Each row of a before or after table is a point. The points were changed in one or more steps. Then noise was added and the rows were shuffled. The steps act on how far a point lies along the listed directions, d1 being the first. Name the steps. A step turns or swaps two directions, mirrors them in a line or flattens them onto one, adds a multiple of one to another, or multiplies one. Angles are multiples of 10 degrees, from the lower direction toward the higher: turns from -170 to 170, lines from 10 to 170 but not 90. Use the fewest steps. Two steps may share a direction if one is a turn and the other turns, adds or multiplies; they go together, in the order done. Otherwise the lowest direction goes first.
In the rows, 128 means zero.

Directions:
(1): [163 163]
(2): [ 93 163]
Before (10 x 2):
[[140 195]
 [199 156]
 [ 65 107]
 [143 128]
 [117 113]
 [228 106]
 [115  85]
 [153 150]
 [171 149]
 [179 169]]
After:
[[139 125]
 [140 120]
 [207  76]
 [142 121]
 [128 131]
 [105 140]
 [ 97 149]
 [157 108]
 [146 112]
 [132 123]]
Steps: flatten d1 and d2 onto the line at 100 degrees

Directions:
(1): [150 148 116 161 104  59]
(2): [ 88  97 140  96  69 110]
(3): [145 149  61  83 114 135]
(4): [100 129 131  89 182  81]
(5): [ 78 196 133 138 118 139]
Before, 10 rows:
[[ 78 178 124 104 138  97]
 [117  92 125  65 153 162]
 [ 85 110 141  93 131 142]
 [163 146 137 182 121 136]
 [112 133 171 161 192 175]
 [153 153 140 150 125 111]
 [108 159 122 109  66 141]
 [120 134  92  90 187 181]
 [ 90 168 174 148 180 139]
 [102 164 127 129 179 180]]
After, 10 rows:
[[162 155 138 154 134 115]
 [179  85 165 161 181 151]
 [173  66 116 108 119 104]
 [175 106 119 141 188 191]
 [137 106 123 103  42 141]
 [ 93 114 128  61 151 158]
 [158 173 135 190 138 137]
 [ 96  78 142  89 113 141]
 [152 116 163 174 211 183]
 [147 125  86 102 201 189]]
Steps: multiply d2 by 1.6; mirror d4 and d5 in the line at 160 degrees

Directions:
(1): [156 139 156 182 135  80 147 171 104 165 179]
(2): [175 131 110 113  75  76 116 165 158  75 111]
(3): [130 204 152 125 166  98 178 104 140 109  88]
(4): [140  76  89 139 168 116 166 158  87 125  69]
(5): [123 103 117 108  99  94 163 103 179 204 111]
Before:
[[130 116 122 145 161 115 182 163  82 160 147]
 [125 138 169 163 100 111 113 163 166 215 208]
 [126  70 117 108 147 162  88 129  73 134 105]
 [150 190 128 110 104 154  92 104 165  61 138]
 [184 150 154 139 105 115 103 155 118  78 119]
 [119  93  96  90  82 129  83 135 171 141 140]
 [129  73 123 102  77 136  98 123 166 154 139]
 [174 179 162 154  85  64 183 138 154 135 157]
 [ 95 114 136 119  69 137  93  91 158 189 214]
 [120 124 164 183  97 149  95 164  92 152 200]
 [184 145 127 149 108 108 119 224  81  48 158]
 [157  92 117 149  92 125  90 182  94  61 134]]
After:
[[129  40  94 141  96 115 126 146 120 182 160]
 [149 154 129 142 137  86 174 173 117 137 144]
 [163 151 103 106 102 130 105 191 102  12 116]
 [166 135 141 111 101 146  91 131 125  66 109]
 [134 101 137 127 177 134 126 125  69 147  92]
 [148  95  97 125 122 143 111 153  99  45  79]
 [158  90 121 192  95 113 124 204  81 115 141]
 [178 146 139 114  34  86 135 129 180 103 141]
 [125  47  94 115 121 137 136 128 139 155  98]
 [105  75  82  94 131 139 110 131 135 161  99]
 [124 137 118 112 117 197  77  99 140  95 149]
 [170  91 112 151  85  78 118 213 160 171 155]]
Steps: turn d1 and d2 by 50 degrees; multiply d4 by 0.7; turn d3 and d4 by -60 degrees
